Each row is a point. Two turns around zero, p and q, are shown by what they do to some points. Write where each new point lands after one turn and then the other. Backwards means that the second turn is done in reverse. Each puzzle has new turns, and all numbers are rounded.

Turn p:
[0.16 0.06] => [0.17 0.01]
[-0.14  0.53] => [0.03 0.55]
[-0.02 -0.59] => [-0.20 -0.55]
Turn q:
[0.42 0.39] => [0.29 0.49]
[-0.39 -0.47] => [-0.24 -0.56]
[-0.10 -0.09] => [-0.07 -0.12]
[-0.13  0.50] => [-0.27  0.44]
[ 0.21 -0.32] => [ 0.29 -0.25]
Where do these land?
q, then p: [-0.46  0.06] => [-0.46  0.07]
p, then q: [-0.08 -0.30] => [-0.09 -0.30]
q, then p backwards: [0.55 0.25] => [0.31 0.52]

Turn p:
[-0.49  0.21  0.25 -0.21] => [-0.02  0.44 -0.05 -0.44]
[-0.38 -0.56 -0.61  0.40] => [ 0.41 -0.01 -0.79  0.45]
[ 0.08  0.09 -0.08  0.15] => [-0.15 -0.10 -0.07  0.08]
[ 0.19 -0.12  0.16 -0.67] => [0.28 0.24 0.62 0.01]
[ 0.32  0.46  0.27 -0.09] => [-0.43 -0.09  0.41 -0.18]
[ 0.51 -0.29  0.33 -0.02] => [ 0.22 -0.49  0.41 -0.04]
[-0.23  0.21 -0.32  0.43] => [-0.31  0.01 -0.52  0.12]
Turn q:
[-0.30 -0.08 -0.07  0.01] => [-0.10 -0.14  0.27 -0.03]
[ 0.66 -0.03  0.39  0.42] => [-0.23  0.43 -0.63  0.35]
[ 0.28 -0.46  0.17  0.09] => [-0.04  0.42  0.04  0.39]
[-0.47 -0.30 -0.19  0.39] => [-0.37 -0.32  0.42  0.30]
[-0.24  0.29  0.19 -0.64] => [ 0.24  0.12  0.17 -0.70]
[ 0.40  0.56 -0.02 -0.31] => [ 0.40  0.00 -0.53 -0.37]
[-0.33  0.02 -0.46  0.04] => [ 0.09 -0.49  0.27  0.05]
Where do these land?
p, then q: [ 0.34  0.41 -0.05  0.06] => [-0.39 -0.02  0.35 -0.12]
q, then p: [-0.64 -0.21  0.30  0.06] => [ 0.18  0.30  0.01 -0.65]
q, then p: [ 0.13 -0.22  0.32 -0.33] => [-0.44  0.11  0.24 -0.12]
q, then p: [-0.81  0.09 -0.59  0.01] => [ 0.86 -0.29  0.18 -0.39]
q, then p: [0.65 0.02 0.09 0.02] => [-0.45 -0.05 -0.14  0.45]
q, then p: [ 0.33 -0.09 -0.06  0.18] => [-0.19 -0.15 -0.25  0.18]

Turn p:
[-0.10  0.12 -0.67  0.18 -0.55 -0.01  0.02  0.02  0.15] => [ 0.47 -0.31 -0.48 -0.06  0.44  0.00  0.09 -0.22 -0.18]
[-0.38  0.32  0.48 -0.65  0.19  0.09 -0.07  0.07 -0.13] => [-0.36  0.42  0.34  0.31  0.00 -0.04  0.22 -0.33  0.54]
[-0.04 -0.04  0.28 -0.10  0.31 -0.69  0.21 -0.55 -0.13] => [-0.26 -0.04  0.80 -0.42  0.03 -0.13  0.27  0.01 -0.22]
[-0.08 -0.15 -0.36  0.48 -0.43  0.16 -0.29  0.22 -0.15] => [ 0.55 -0.01 -0.49  0.07  0.15  0.27  0.07  0.29 -0.14]
[ 0.43  0.07 -0.16  0.30  0.06  0.01  0.37 -0.06  0.38] => [-0.03 -0.57 -0.06 -0.15 -0.09 -0.14 -0.43  0.00 -0.17]
[ 0.00 -0.54 -0.13  0.27 -0.27  0.14  0.42 -0.19  0.21] => [ 0.14 -0.35 -0.31 -0.16 -0.13 -0.52  0.15  0.33 -0.20]
[ 0.08  0.04  0.39 -0.22  0.63 -0.56 -0.17 -0.37  0.13] => [-0.43  0.22  0.71 -0.56 -0.14  0.09 -0.08 -0.10  0.05]
[ 0.55  0.56  0.73 -0.20  0.34  0.30  0.31  0.26 -0.68] => [-0.37 -0.01  0.68  1.01 -0.48  0.26 -0.31 -0.06  0.02]
[ 0.31  0.09  0.47 -0.76  0.16  0.01 -0.12  0.61 -0.41] => [-0.65  0.39  0.06  0.58 -0.46  0.43  0.17 -0.37  0.04]
[-0.26 -0.28 -0.81  0.42  0.08  0.25  0.03 -0.01  0.12] => [ 0.24  0.02 -0.57 -0.19  0.56 -0.26 -0.27  0.35 -0.26]
[-0.21 -0.09 -0.05 -0.32 -0.33  0.38 -0.70 -0.17  0.10] => [ 0.48  0.62 -0.32 -0.10 -0.14 -0.06  0.12 -0.31  0.29]
[-0.30 -0.08 -0.18  0.60 -0.19 -0.08 -0.03  0.18  0.41] => [ 0.25 -0.37 -0.36 -0.34  0.27  0.12 -0.01  0.37  0.25]
Turn q:
[ 0.00  0.05 -0.44 -0.54 -0.10  0.36  0.47 -0.36  0.31] => [-0.60  0.10 -0.41 -0.28  0.24 -0.57 -0.09  0.26 -0.04]
[-0.17 -0.40 -0.34  0.11  0.00 -0.35 -0.41 -0.08  0.06] => [ 0.16  0.17 -0.17  0.48  0.30  0.18 -0.27 -0.23 -0.23]
[-0.12  0.14 -0.29  0.21 -0.43  0.29  0.21  0.15  1.04] => [-0.04  0.74 -0.62 -0.49 -0.34 -0.30  0.08 -0.19 -0.41]
[ 0.32  0.40 -0.11  0.01  0.09 -0.37  0.57  0.11 -0.05] => [ 0.06 -0.16 -0.20 -0.43 -0.20  0.20 -0.34  0.49  0.27]
[-0.08  0.55  0.63  0.20  0.24 -0.43 -0.21 -0.19 -0.65] => [ 0.29 -0.88  0.40 -0.01 -0.10  0.61  0.26  0.16 -0.06]
[-0.13  0.20  0.34 -0.25 -0.28 -0.37 -0.30  0.70  0.00] => [-0.01  0.09 -0.20  0.07 -0.24  0.69  0.40 -0.30  0.44]
[ 0.05 -0.77  0.17 -0.63 -0.16 -0.36  0.24  0.07 -0.31] => [-0.38 -0.13 -0.18  0.84 -0.12 -0.10 -0.18  0.11  0.61]
[ 0.15  0.00  0.47  0.36  0.39  0.41 -0.05 -0.33 -0.09] => [ 0.12 -0.33  0.66 -0.13 -0.22 -0.32  0.01 -0.12 -0.28]
[-0.04  0.25 -0.01  0.20  0.09  0.67  0.30 -0.38 -0.13] => [-0.04 -0.08  0.35 -0.38  0.09 -0.53  0.23  0.34 -0.29]
[-0.31 -0.46  0.14 -0.01  0.82  0.07 -0.29 -0.02 -0.26] => [-0.33 -0.03  0.79  0.45  0.17  0.20 -0.28 -0.17 -0.21]
[ 0.40  0.14  0.09 -0.04 -0.38  0.19 -0.68  0.14  0.01] => [ 0.38 -0.07 -0.09 -0.13  0.21 -0.08  0.34 -0.65  0.28]
[-0.08 -0.11 -0.64  0.40 -0.29 -0.12  0.14  0.18  0.07] => [ 0.40  0.57 -0.31  0.03  0.19  0.02 -0.16  0.30 -0.11]
Where do these land?
p, then q: [-0.38  0.62 -0.03  0.50  0.15 -0.41 -0.46  0.53 -0.40] => [-0.29  0.36  0.89 -0.58 -0.15 -0.39  0.08 -0.32 -0.07]
p, then q: [ 0.15  0.16  0.42  0.08  0.30  0.66  0.36 -0.08  0.19] => [ 0.44  0.16 -0.33  0.28 -0.25  0.36  0.06 -0.51 -0.26]
q, then p backwards: [ 0.50  0.19  0.43 -0.54  0.16  0.31  0.39 -0.45  0.37] => [ 0.22 -0.29  0.18 -0.21  0.18 -0.09  0.61 -0.15  0.85]
q, then p: [-0.18 -0.67 -0.05  0.07 -0.22 -0.51 -0.40  0.03  0.16] => [ 0.72 -0.13  0.11 -0.08  0.18  0.08 -0.48  0.33 -0.23]
p, then q: [-0.12 -0.42 -0.12  0.19 -0.44 -0.34 -0.16 -0.41 -0.35] => [-0.05 -0.22  0.08 -0.17 -0.14 -0.11 -0.13  0.46  0.72]
p, then q: [ 0.20 -0.21 -0.27 -0.21 -0.31  0.31 -0.30 -0.27  0.23] => [ 0.20 -0.33 -0.46 -0.13  0.41 -0.09 -0.18  0.06  0.15]
q, then p: [ 0.69 -0.41 -0.26  0.24 -0.38 -0.13 -0.08 -0.09 -0.11] => [ 0.10 -0.19 -0.01 -0.62 -0.21  0.39 -0.40 -0.21 -0.37]
p, then q: [-0.63  0.43 -0.28  0.18  0.31 -0.25  0.29  0.24  0.16] => [-0.54  0.22  0.52  0.02 -0.10  0.21 -0.43 -0.24 -0.33]
q, then p: [-0.44  0.27 -0.12 -0.03  0.67 -0.11 -0.04  0.38 -0.39] => [-0.17  0.33 -0.01  0.51 -0.23 -0.14 -0.21  0.25  0.68]
q, then p backwards: [ 0.22  0.03  0.27 -0.47 -0.24  0.46  0.41  0.11  0.13] => [-0.28 -0.40  0.42 -0.35  0.07  0.06  0.23 -0.04  0.46]

Turn p:
[-0.01  0.30 -0.13  0.42 -0.12 -0.36  0.07 -0.41 -0.08  0.07 -0.04 -0.01] => [ 0.34 -0.36  0.13  0.07 -0.09 -0.26  0.27 -0.22 -0.27 -0.02  0.13 -0.26]
[-0.04  0.15  0.34 -0.54 -0.24 -0.34  0.58  0.58  0.47  0.37 -0.01 -0.04] => [ 0.26  0.21  0.07 -0.08  0.67  0.75 -0.23 -0.37 -0.18  0.06 -0.49  0.18]
[-0.10 -0.24  0.41  0.05  0.18  0.09  0.08 -0.32 -0.05 -0.31 -0.03 -0.25] => [ 0.06 -0.12 -0.47 -0.16 -0.02 -0.16  0.07  0.30 -0.02  0.39  0.03  0.09]
[ 0.18  0.62  0.74 -0.28 -0.98  0.05 -0.32  0.32 -0.11  0.06  0.37 -0.03] => [-0.08  0.08 -0.56  0.14  0.18  0.23  0.33 -0.30  0.09 -0.62 -1.08 -0.41]
[-0.23  0.11 -0.34  0.18  0.81  0.16  0.30  0.62 -0.11  0.66 -0.34  0.10] => [-0.05  0.49  0.48  0.37  0.55 -0.02 -0.31 -0.42  0.36  0.31  0.73  0.08]
[-0.57 -0.67 -0.37  0.58  0.16 -0.41 -0.26  0.07  0.02 -0.35  0.22 -0.02] => [ 0.12 -0.42 -0.21  0.47 -0.54  0.30 -0.23  0.32 -0.17 -0.05  0.79  0.16]
[-0.35  0.34 -0.04  0.12 -0.06  0.28 -0.65 -0.46  0.03 -0.08 -0.44 -0.57] => [ 0.43  0.25 -0.42 -0.48 -0.28 -0.36  0.40  0.08  0.32 -0.34  0.40 -0.31]
[-0.22  0.03  0.25  0.05 -0.34  0.13  0.02 -0.30  0.55 -0.23  0.14  0.54] => [-0.24  0.18 -0.18 -0.19 -0.41  0.32  0.21 -0.07 -0.66  0.12 -0.18 -0.22]
[ 0.55  0.09 -0.35 -0.26  0.54  0.41 -0.05  0.14 -0.05 -0.77  0.17  0.44] => [-0.67  0.21  0.25 -0.14 -0.19 -0.60 -0.79  0.37 -0.18 -0.03 -0.15  0.00]
[-0.39 -0.56 -0.37 -0.39  0.14 -0.02  0.12 -0.63 -0.66 -0.28  0.07 -0.14] => [ 0.13 -0.11  0.05  0.10 -0.11 -0.41  0.38  0.79 -0.16 -0.02  0.26  0.81]
[ 0.41 -0.08  0.28 -0.08  0.00 -0.38 -0.18  0.13  0.03  0.61 -0.24 -0.02] => [ 0.36 -0.04  0.34  0.11  0.04  0.28  0.05 -0.18  0.53  0.27 -0.36 -0.18]
[ 0.62 -0.05 -0.29  0.31 -0.05  0.29  0.13  0.70  0.02 -0.10 -0.23  0.33] => [-0.71 -0.16  0.47  0.02  0.27  0.15 -0.45  0.00  0.22 -0.10  0.06 -0.47]
[ 0.15 -0.04 -0.14 -0.16 -0.04  0.10  0.15 -0.43 -0.07  0.35  0.36 -0.32] => [ 0.04 -0.22  0.07 -0.21 -0.06 -0.23  0.31 -0.29  0.12  0.01 -0.14  0.53]
Turn q:
[ 0.17 -0.04  0.51  0.28 -0.39 -0.20 -0.34  0.10  0.15  0.16  0.53  0.20] => [ 0.06 -0.12 -0.24 -0.52  0.23  0.30 -0.22 -0.55  0.40 -0.12  0.12 -0.15]
[ 0.26 -0.17  0.33 -0.75  0.19  0.18 -0.04  0.04  0.34  0.47  0.16 -0.28] => [ 0.60  0.35 -0.05 -0.07  0.27 -0.51  0.11  0.23  0.45 -0.09  0.31 -0.29]
[-0.59  0.61 -0.46  0.14 -0.11  0.73  0.04 -0.31 -0.21 -0.66 -0.95  0.33] => [-0.88 -0.11  0.45  0.94 -0.72  0.17 -0.05  0.42  0.12 -0.09 -0.26  0.63]
[ 0.14 -0.17 -0.27 -0.18  0.01 -0.45  0.03  0.04  0.52  0.53 -0.04  0.16] => [ 0.50  0.07 -0.23  0.10  0.33 -0.18 -0.50  0.03 -0.03  0.27 -0.31 -0.25]
[ 0.64  0.20 -0.10  0.01 -0.34 -0.19 -0.08  0.56  0.06  0.19  0.38 -0.39] => [ 0.22  0.34 -0.57 -0.10  0.37  0.08  0.05 -0.34 -0.23 -0.62 -0.01 -0.26]
[ 0.07 -0.05 -0.14  0.18  0.65  0.21  0.32 -0.58  0.40  0.04  0.14  0.04] => [ 0.12  0.04 -0.09 -0.36 -0.57 -0.43 -0.36  0.43 -0.15  0.33  0.11  0.15]
[-0.19  0.23  0.42 -0.10 -0.47 -0.46  0.34  0.38 -0.16 -0.08  0.31 -0.23] => [-0.34  0.22 -0.04 -0.08  0.21  0.07  0.37 -0.60  0.01  0.02 -0.07 -0.65]
[-0.28  0.49 -0.27  0.21  0.27  0.36  0.06 -0.33 -0.94 -0.41 -0.63  0.64] => [-0.70 -0.17  0.60  0.14 -0.46  0.53  0.31  0.66 -0.03 -0.02 -0.59  0.58]
[-0.14 -0.05  0.21  0.18 -0.32 -0.20 -0.24 -0.01 -0.33  0.35  0.16 -0.60] => [ 0.13 -0.33  0.32 -0.13  0.15  0.05  0.08 -0.35 -0.17 -0.46  0.18 -0.49]
[-0.26 -0.12  0.40  0.44  0.07 -0.13 -0.07  0.70 -0.10  0.01  0.02 -0.07] => [-0.46  0.04  0.19 -0.23  0.63  0.13 -0.07 -0.31 -0.21  0.02  0.32  0.01]
[ 0.40 -0.71 -0.33 -0.15 -0.20  0.18  0.33 -0.06  0.27  0.23  0.21  0.11] => [ 0.75  0.26 -0.36  0.12 -0.11  0.31 -0.15  0.12 -0.14  0.34  0.33 -0.08]
[ 0.37 -0.34  0.12 -0.23  0.21 -0.22 -0.07 -0.29  0.25 -0.25 -0.26 -0.18] => [ 0.21 -0.41 -0.44  0.07  0.06 -0.32  0.19  0.32  0.06  0.21  0.15 -0.02]
[-0.60  0.12 -0.42 -0.04  0.42  0.19 -0.29 -0.24 -0.27 -0.60 -0.02  0.28] => [-0.22 -0.19  0.47  0.13 -0.39 -0.17  0.25 -0.07 -0.08  0.22 -0.30  0.84]
Where do these land?
p, then q: [ 0.46  0.06  0.52 -0.27  0.17  0.18  0.30 -0.18 -0.39  0.46 -0.15 -0.01] => [-0.10  0.02  0.08 -0.01  0.30 -0.39 -0.50  0.57 -0.01  0.31 -0.18 -0.41]
q, then p: [-0.25  0.12 -0.21  0.46  0.24 -0.54  0.57 -0.23  0.46 -0.56 -0.01  0.43] => [ 0.41  0.30  0.48  0.33 -0.04  0.30  0.85 -0.02  0.30 -0.35  0.36  0.12]
p, then q: [-0.38 -0.45 -0.01  0.36  0.15 -0.43  0.06  0.26 -0.52 -0.26 -0.10 -0.35] => [ 0.26  0.20 -0.28 -0.43  0.26  0.24 -0.29 -0.25 -0.51  0.04  0.31  0.47]
p, then q backwards: [ 0.55  0.12  0.59  0.19  0.39  0.42 -0.09  0.20 -0.34 -0.47  0.17  0.33] => [-0.15  0.55  0.20 -0.02  0.13 -0.48  0.46 -0.06  0.66 -0.09 -0.50  0.14]
q, then p: [ 0.43 -0.31 -0.55  0.35  0.34  0.04  0.00 -0.02  0.43  0.15 -0.11  0.06] => [-0.23  0.03  0.47  0.49 -0.27 -0.17 -0.17  0.16  0.42 -0.41 -0.09 -0.14]
p, then q backwards: [-0.34 -0.09 -0.05 -0.23 -0.11  0.05 -0.47 -0.32 -0.17  0.25 -0.12  0.25] => [ 0.07  0.11 -0.16 -0.49 -0.01  0.45  0.26 -0.10 -0.30 -0.15  0.13 -0.06]
q, then p: [-0.36 -0.32 -0.22  0.35 -0.54  0.49  0.19 -0.27 -0.23 -0.17  0.31 -0.32] => [-0.50 -0.42 -0.45 -0.02 -0.15 -0.14  0.68 -0.07 -0.11 -0.16 -0.38  0.09]
q, then p backwards: [-0.35  0.33 -0.26 -0.42 -0.53 -0.57  0.29  0.39  0.32  0.39 -0.04  0.33] => [ 0.30  0.60  0.72 -0.14  0.20 -0.19 -0.05  0.54 -0.05  0.35  0.02  0.44]
p, then q: [-0.17  0.51 -0.41  0.14  0.28 -0.22 -0.34  0.55 -0.04  0.29  0.50 -0.55] => [ 0.07 -0.69 -0.64 -0.27 -0.54 -0.10 -0.16 -0.22  0.14  0.05 -0.16  0.52]
q, then p: [-0.30 -0.40  0.55 -0.53 -0.08 -0.41  0.22  0.06  0.40  0.34  0.01  0.22] => [ 0.52 -0.04  0.08 -0.32 -0.09  0.06 -0.16 -0.73  0.47  0.39  0.00  0.25]
p, then q backwards: [ 0.50  0.21 -0.06 -0.44  0.03  0.39 -0.11 -0.45 -0.41 -0.71  0.49  0.19] => [ 0.02  0.90 -0.25  0.06  0.82 -0.21  0.02 -0.27  0.18 -0.20 -0.21 -0.18]
p, then q: [-0.43  0.18 -0.08 -0.44 -0.15  0.37 -0.43  0.17  0.27  0.19 -0.61 -0.23] => [-0.26  0.63 -0.43  0.12 -0.36 -0.51  0.23 -0.04  0.25 -0.31 -0.19  0.13]
q, then p: [ 0.63  0.03  0.19  0.47 -0.21  0.22 -0.20 -0.18  0.20  0.10 -0.34 -0.35] => [-0.33 -0.21 -0.22  0.05 -0.36  0.08 -0.47  0.33  0.05 -0.53  0.26  0.29]
